Every row gives one point. Each copy is the shape, with its points in the same order, turned, moved and blurred by noise. Is it also mirrored, or only turned?

Shape, 9 rows:
[[  3 -14  18]
 [-28  12  16]
 [ 16 -37  16]
 [ 40  -6  12]
 [-28 -45  24]
 [-16  42  -1]
 [ -1   6 -31]
 [ 79  16   8]
 [-41 -24   5]]
Copy 1, 9 rows:
[[ 11  -8   6]
 [-17  25   9]
 [ 10 -39  15]
 [ 29 -28 -24]
 [-11 -16  48]
 [-15  39 -29]
 [-30 -10 -35]
 [ 56 -27 -57]
 [-38  -2  32]]
Copy 1 is: only turned
Copy 2 (9 x 3):
[[  5  -6  34]
 [-29  17  29]
 [ 35 -20  29]
 [ 12 -47  28]
 [ 22  35  47]
 [-53  -2  -1]
 [ -6   3 -18]
 [  6 -83   5]
 [  3  42  30]]
Copy 2 is: mirrored
Copy 3 (9 x 3):
[[-12   6  32]
 [ 29  13  34]
 [-34  -7  37]
 [-32   2   1]
 [-10  -2  76]
 [ 42   8   1]
 [ 17 -35   8]
 [-44   5 -45]
 [ 19 -11  64]]
Copy 3 is: mirrored
Copy 4, 9 rows:
[[ 10 -12  28]
 [  1 -35  -4]
 [  2  11  56]
 [ 13  24  27]
 [ -2 -47  59]
 [  5 -22 -28]
 [-34   2  -4]
 [ 23  66  13]
 [-17 -50  28]]
Copy 4 is: mirrored

Shape (9 x 4):
[[ 29 -95  -5  27]
 [ -3  -4  -8  15]
 [ 10  24   3 -26]
 [-39 -15   7  21]
 [  0  24   8 -19]
 [ 18 -11 -12 -59]
 [ 66 -26  12  10]
 [-13  29  19 -36]
 [ -2   9 -45   1]]
Copy 1 (9 x 4):
[[-47  59  46 -27]
 [-10   4 -14  20]
 [ 38  -5 -22  17]
 [-34 -29  -4   3]
 [ 30 -13 -19  25]
 [ 43  23 -11 -23]
 [ 19  57  42  23]
 [ 45 -30 -17   1]
 [ -8  22 -45  12]]
Copy 1 is: mirrored
Copy 2 (9 x 4):
[[-10  37 -43 -80]
 [-16   8   3  -7]
 [ 27 -22   4  18]
 [-39  -4  28 -29]
 [ 18 -24  14  15]
 [ 35 -41 -23  -9]
 [ 34  43 -30 -18]
 [ 21 -39  29  14]
 [-26 -20 -29  18]]
Copy 2 is: mirrored
Copy 3 (9 x 4):
[[ 12 -84 -29 -42]
 [ -3  -8 -19  16]
 [-23  32   5  -5]
 [ 17   4 -51  21]
 [-14  36  -5  -3]
 [-51  17 -12 -39]
 [  9 -32  34 -37]
 [-18  56 -10  -2]
 [-44  -4 -12  32]]
Copy 3 is: mirrored

Shape (10 x 6):
[[-16 -16  18  62 -78  18]
 [  4 -27  16  17  38  19]
 [ 22 -12 -43   7  40  35]
 [ 45   8  21 -18 -14 -13]
 [ 63 -13   9 -12 -31 -27]
 [ 54 -12  -8  21 -29  44]
 [-46   0  49  -4   4  39]
 [ -2   6  -3  -8 -10 -21]
 [ 34  35  -1   0  13 -55]
 [-14  15   9  30  -6   8]]
Copy 1, 10 rows:
[[ 37 -52 -20  49 -11  11]
 [ 11   6  -7 -37  49   1]
 [ 21  48  -9 -58   5   8]
 [ -2  25  49  21  26 -24]
 [ 23  19  47  25  22 -50]
 [ 54  22  33   1   1  12]
 [-48 -33   8 -20  28  35]
 [-25   7   1   8   6 -36]
 [-22  58   0  26  35 -53]
 [ -9  -3 -22  14  12   5]]
Copy 1 is: only turned
Copy 2, 10 rows:
[[-60  -2 -44  45 -28 -69]
 [ 10 -10  22  14 -30  12]
 [  1  -7 -10 -33 -47  39]
 [ 32   6  -2 -25  -4 -61]
 [ 41  -7 -33 -18 -10 -64]
 [ -6  -8 -25 -18 -68 -42]
 [-45  -7  57  15   0 -17]
 [  0   3 -13  -5  27 -26]
 [ 46  54 -19 -13  20 -26]
 [-25  24  -3  19 -11 -19]]
Copy 2 is: only turned
Copy 3 (10 x 6):
[[-45 -61  26 -11  38 -49]
 [ 39 -18  24 -10 -11  17]
 [ 14 -10 -14 -30 -39  48]
 [ 28  28  -9 -40  -3 -41]
 [ 31   3 -31 -33 -21 -59]
 [  1 -35  -6 -71 -21 -18]
 [ -2  23  75  -6  12  11]
 [ -3  22  -5   3  -9 -26]
 [ 31  38 -60  -3  19 -13]
 [-12  -3   6  -7  23   7]]
Copy 3 is: mirrored

Shape, 13 rows:
[[-29  -1  24  19  31   1 -30 -60]
 [  8  34  32   6   5 -43  37  11]
 [-35 -26 -68 -42 -11  -7 -11  -8]
 [ 36  -6 -37 -61 -26 -39 -18   5]
 [ 21  36  34   8 -27 -24   0   1]
 [ 22  57 -25   3   0  25  51 -40]
 [ 21  56 -18  37 -28   2  43 -18]
 [-13 -29   0  -5  39  14 -31 -21]
 [ 27  -3   8 -30 -29 -64  33  -9]
 [-24 -10   0  25  50  27 -10 -35]
 [-20  -8 -31 -70 -20   6   9 -15]
 [ 20  18 -14  22 -36  26  66 -20]
 [-28 -14 -13  -4  14  39   5 -18]]
Copy 1 (13 x 8):
[[  9  -9  25 -47  24  11 -42 -39]
 [ 44  31   8 -10  16 -20  32  -7]
 [-53 -26 -36  20   7 -47 -12 -46]
 [-16   0 -78  11  -7  -9   5 -21]
 [ 42  38  -6   4 -12  19  15 -30]
 [ 26   4  18  44  77  19  21 -42]
 [ 54  -4  30  57  35  14  21 -37]
 [-31 -18   0 -32  18   1 -39  -2]
 [ 26  -1 -39 -15  -7 -10  56 -31]
 [-12 -16  42 -22  41   3 -49 -17]
 [-61   2 -35  -1  12  -8  19 -63]
 [ 14 -20  36  47  30  19  49 -32]
 [-44 -16  35   3  23  -1 -14 -22]]
Copy 1 is: only turned
Copy 2:
[[-16 -46  12  13  56  14  12 -37]
 [  9  35  46  22 -12  -9  39 -19]
 [-10  13 -67 -26  26  -3  -9  32]
 [ 34   8 -45  -3 -11 -64  12  23]
 [ 19  14  42   9  -6 -37   3 -36]
 [ 69  10  25 -32   6  42   6 -12]
 [ 60  44  33  -9   1  24 -19 -37]
 [-18 -47  -6  20  35   8  -3  17]
 [ 25  25 -18  12 -39 -35  39 -24]
 [-11 -40  17  18  48  44  -6   4]
 [  2  -9 -37 -54  -5 -14  11  24]
 [ 47  24  18 -16 -36  46 -23 -26]
 [-14 -27   1 -17  17  31 -14  11]]
Copy 2 is: only turned
Copy 3, 13 rows:
[[-51 -24  -6  -8   5   7  39 -28]
 [  5  26   9  22  -5 -41  29  41]
 [-10   6   1 -41   1  48 -70  15]
 [  9  44  19 -27  20 -32 -69   8]
 [ 33  12   9  10   1 -43  23   0]
 [ 35  75   4 -16 -22  27  37   9]
 [ 47  54 -27 -10 -24   1  36   7]
 [-37 -13  14  13  22  27  -9 -24]
 [ 11  42  32 -11 -30 -64 -24  26]
 [-40   0  -5  13   5  51  22 -22]
 [ 13  15  37 -44   2  30 -48  34]
 [ 50  51  11  -1 -61  26  20   1]
 [ -2  -7  17   6  -3  59   0   0]]
Copy 3 is: mirrored

Shape:
[[  9  -3 -19 -25   5  -7  -8  -2 -16   7  24]
 [-67   9 -11  -8  13  15  70  61  -6 -23  29]
 [  3  -9  16   1 -15  28 -20  31  -4   0 -12]
 [ -1  10  14 -20  -7   1   8  -7   0 -40   7]
 [ 15 -13 -30 -19  -3 -10 -20  -1 -11   1 -12]
 [ 18  23   3 -10 -10   1 -26 -15   1 -11   7]
 [  5 -12  16 -22  43 -13 -13  35   1  11  -9]
 [ -9  -3  11 -11   5  88  -4  14 -36  11 -11]
 [  6  37   0 -15  -5 -14  -1  -5  -2   8  27]
 [ 15  -4  -1 -21 -14 -11 -13  18 -29  11  -9]
 [ 16 -12  18  16  -6 -11  24  -2 -19   7  25]
 [  6 -12 -20 -17  15  -6  16 -12   3  10  33]
 [ 10  -5  -1  39  -3 -12 -17  21 -58   2 -11]
 [ 13  -1  13 -22 -11   9 -25   5  -3   0  12]
 [ -2   6   2   2 -13  -9  -2 -23  -4  14   2]
 [-22 -14  16 -11  -1 -12   1  -2 -29 -17  -4]
 [ 16  11 -15  -8 -13  -4  18  -1 -21  -2  -6]]
Copy 1 (17 x 11):
[[ 25  -7  17   2  15  -4  18  21 -27  -7   7]
 [  8  32   0  -7   5  16  -5  27   5 -78 -95]
 [-17  21   3 -11 -20  42   6  22 -11   4  -4]
 [ -9   3  29 -32 -15 -24  -1   7  -2  -7 -20]
 [ 26   0  -7 -10  -1  -2   4  16 -20  14   7]
 [  1  11  35 -11  -1 -10   4   2 -20  21   5]
 [ 20   5  11   9   0  18 -24  42  30 -17  18]
 [  0  47  11 -49   1  63  34   2 -14 -31   9]
 [ 10  14  44  19  11 -14   8   8 -15   0 -13]
 [ 15   5   9   3 -12  10  30  29  -1   7   7]
 [-29 -10   6  12  19  -7  26  15  -1 -24  -4]
 [ 11  -3  13   6  24 -16   0  11 -30 -30   0]
 [-13  -7 -18  -1  26  32  38  26  10  33 -16]
 [ -2  10  27  -7 -12   7  10  23 -18   4  17]
 [  0  -6  17  10  -1  -5  17 -16 -12   4  -1]
 [  5 -20  13 -19 -15  10  23  12   9  -8 -22]
 [  4  17  -3  -1   4 -17  29   8  -7   3  -7]]
Copy 1 is: mirrored
Copy 2, 17 rows:
[[ 22  -7 -10   1  13  -7 -16 -31  20  10  -2]
 [-24 -32 -19  66 -10 -81  29 -37  30  15  51]
 [-17  -7  22   7 -20  19   0 -27  -4   1  24]
 [-12 -20 -10 -17   8 -15  26   2  23   4   9]
 [ 27  16  -1 -12  -1  -8 -13 -13   0   1   4]
 [-13  -8  -8 -19   6  13 -10   2  12   4  -9]
 [ 17   4   2  23 -28  12  24 -30   4  33 -10]
 [-27  13   8  42  18  32  15 -55  10 -38  42]
 [ -7 -26 -22   8  22  -8 -18  -3  10  22 -15]
 [  3   6  16  -7   5  -2  -8 -28  -8  21   4]
 [ 15 -53  18  19  18  -9   0 -14   0   2  -1]
 [ 37 -30 -28  11  10 -14  -7 -20  23   1   4]
 [  4   3  58  19   0 -16 -21 -17  -7  -5 -16]
 [ -5 -11  -1 -13   0  18  -6 -26  11   8   4]
 [  3 -22 -11  -4  10  -7  -8  -6 -14 -13 -12]
 [ -6  -9  12  -7  -2 -32  24 -30   2  -3  -9]
 [ 11  -1   6   7  27 -13  -6  -3  -2   9  17]]
Copy 2 is: mirrored
Copy 3:
[[ 22   6 -29   5 -21 -19  11  13  12  16 -19]
 [-47  61 -61  26 -17 -11  61 -30  -8 -22  26]
 [-13  -5   5  27  -2 -12  10  21  32  -5  22]
 [-10 -14 -31 -15  -9 -47  10  -9  -1   5  14]
 [ 10 -33 -26  10 -24  -3  19  25  15   3 -23]
 [  6 -10 -12 -19 -13 -30 -10  27  16   9  -2]
 [ -4   2 -17  36   4   4   9  35 -23  13  -3]
 [-13  14  18  20  17 -23  61  22  60  26  15]
 [  6  23 -21 -22 -31 -21  -7  11   3  14 -12]
 [ -8  -5  -5  25 -29 -17   2  16  14  12 -25]
 [ 19  18   6   5 -15 -17  10 -26  -3 -11 -12]
 [ 33  11 -37  -7 -22  -4  20  -8   2  16  -9]
 [ -3  -1  21  18  -8 -23  15  20  18 -41 -42]
 [  6   0 -12   8 -15 -28 -13  18  19  17   6]
 [ -2  -4 -13 -22  -5  -8   0  -8  22   0 -20]
 [-12  -5 -22  12  10 -34   9 -11   8  -3 -21]
 [ -6 -12  -1 -12 -35 -17  27  -2   8   1 -13]]
Copy 3 is: mirrored
